Every row gives one point. The points of each table are mixes of a few directions, plus a little noise. Count the directions of each table, and those that both share. Where both have some left over, give the other angles between the two spaces (their principal angles), to ten degrees, smallest first.

First (4 x 2):
[[ 45 -23]
 [ -8   4]
 [-52  27]
 [ 15  -8]]
Second (7 x 2):
[[ 38  16]
 [ 22   9]
 [-29 -12]
 [-52 -21]
 [-34 -14]
 [ 54  22]
 [  2   1]]
Directions: first 1, second 1, shared 0; angles 50

First (5 x 4):
[[ 96  54 -15  -7]
 [-28 -16   4   2]
 [-15  -9   2   1]
 [-36 -20   6   3]
 [-17  -9   3   1]]
Second (5 x 4):
[[-17 -56  -3 -48]
 [-13 -44  -3 -37]
 [  6  20   1  17]
 [ 11  39   2  33]
 [ 12  42   2  34]]
Directions: first 1, second 1, shared 0; angles 60

First (10 x 8):
[[-37 -24  12  -5  -8 -41 -15 -11]
 [ 40  31 -59  24  21  73  30  13]
 [  9   0  23 -14 -12  39 -13 -14]
 [ 36  24 -15  -9  11  37  23  10]
 [ -3   0  34 -23 -18 -21 -15  -7]
 [ 42  19 -34  89  23  36   5  41]
 [-20 -32  34  -9   3  -5 -12 -12]
 [-40  -1  20 -19 -46 -59 -38 -21]
 [ 13   5 -13 -12  30 -36  38  22]
 [-40 -23  -4 -22  -4 -24  -4 -21]]
Second (7 x 8):
[[-18   0  20  19 -40   5 -48 -17]
 [ 24  10  40  13 -21  35 -29   0]
 [ 32  29  26 -21 -10 -31   6  18]
 [-12 -24  37  37 -13  21 -42  -7]
 [-21   9 -91  17  15   4  29  -1]
 [  4 -16 -26  -8  57 -34  55  24]
 [ -8  -7  -5 -57  13   2  28 -15]]
Directions: first 5, second 5, shared 5

First (8 x 12):
[[ 37  -8 -27 -25  -7  14 -27 -16  26  -1  16  40]
 [ -9  35 -17 -13 -23   0  56  19 -12 -16 109  -9]
 [-14   3  -1 -34 -48  -9  55  37  -2  28  66   8]
 [-13 -20  24   4  34 -15  -5 -11 -13  22 -60 -16]
 [  1  -6   5   5  25  -3 -10 -14  -4   1 -25  -6]
 [ -2 -27  15 -18  22 -14  -1  -9  -4  34 -41   3]
 [ 14  -7   2  25  54   5 -48 -40   0 -20 -63  -7]
 [-16  31  -2  56 -56  22 -19  34  10 -47  -4 -13]]
Second (11 x 12):
[[ 44  -6 -32 -16   2  20 -44 -26  29 -12   6  41]
 [ 22   8 -16  18  21  15 -38 -26  10 -32 -11   6]
 [ -4   2   2   5   2   0   1   0  -3  -2  -2  -6]
 [-22 -25  16 -55 -51 -22  63  47  -3  69  33  14]
 [  2   6  -2  13  11   3 -12  -9  -2 -14  -8  -6]
 [-31  13  21  32  16  -9  17   6 -24 -12 -16 -41]
 [ 16 -22 -10 -50 -35  -3  15  16  18  39  27  38]
 [-21  19  15  43  28  -2  -2  -7 -22 -29 -23 -40]
 [ 11  31  -9  70  61  20 -60 -46  -7 -77 -41 -30]
 [ -6   3   3   8   5   0   0   0  -4  -5  -4  -8]
 [-11 -30  10 -68 -58 -20  59  46   5  74  39  27]]
Directions: first 4, second 2, shared 2

First (8 x 18):
[[-21  57 -10 -58  -2 -26  21 -94  31 -19  19  -9  35  14 -18 -30  12 -29]
 [-17 -17  11  35 -21  17 -24  10  -4  24  14   0  -3  19 -18   9  -2  13]
 [ 17 -54 -14  62   9  41  -2 115 -53   7 -29  23 -45   7  23  11 -56   6]
 [-17  65   7 -55 -26 -28  -4 -91  44  22  19   8  38 -13 -42  -9  30  10]
 [ 24 -11  -3  -6  21  -6  11  26  -6 -17 -16  -2 -11 -22  26   4   3  -1]
 [  5  12   3   2 -18   2 -13  16   2  32  -8  26  -3 -21 -19  12  -4  30]
 [-13  -9  -7  21  -8  18  -3  18 -16   8   0  11  -8  23  -9  -5 -27  -4]
 [ 24 -42  12  -2  46 -19  13  -2   4 -56   3 -56  -3  -8  59   6  44 -24]]
Second (11 x 18):
[[ 17 -23  -2  -5  -1  12  10  -5  24  15  -4   1  14 -38  -7  12  -7  43]
 [ 22  44   7 108 -10  38 -41  16 -12   2 -18  23 -86   1 -21  26 -33 -24]
 [ -6 -19  -9  -7  29   1  22 -23   0 -31  -1 -27  11  10  13 -22  -5 -34]
 [  3  22  -6 -49 -16 -13   5   3  -6   3   4  23  12  21  21 -10  12  27]
 [ -5 -13   8   0  -2   3  -8 -16  16  26  -3  -4  18 -28 -26   2   8  15]
 [ 16  -9   1 -49  19 -33  33 -27  51   6  -6 -17  46 -98 -26  20  15  20]
 [-15   3 -11 -31   4   2   7 -14 -23 -20   4   0   9  63  33 -40   5 -16]
 [ 11 -70   8  26  -5  27   3  12  33  38   2 -13  25 -60 -27  31 -12  65]
 [-47   5  30  52 -48  -6 -68  68 -46  47  24  19 -22  56 -26  23  22 -13]
 [ -3  51  -9  -8  23  -9   3 -43 -13 -36 -14  -1 -21  30  11 -35   1 -64]
 [  6   9 -18 -37   7 -20  33  30 -22 -52  13  -2  -5  44  56  -7  -6 -17]]
Directions: first 4, second 6, shared 2; angles 40, 60
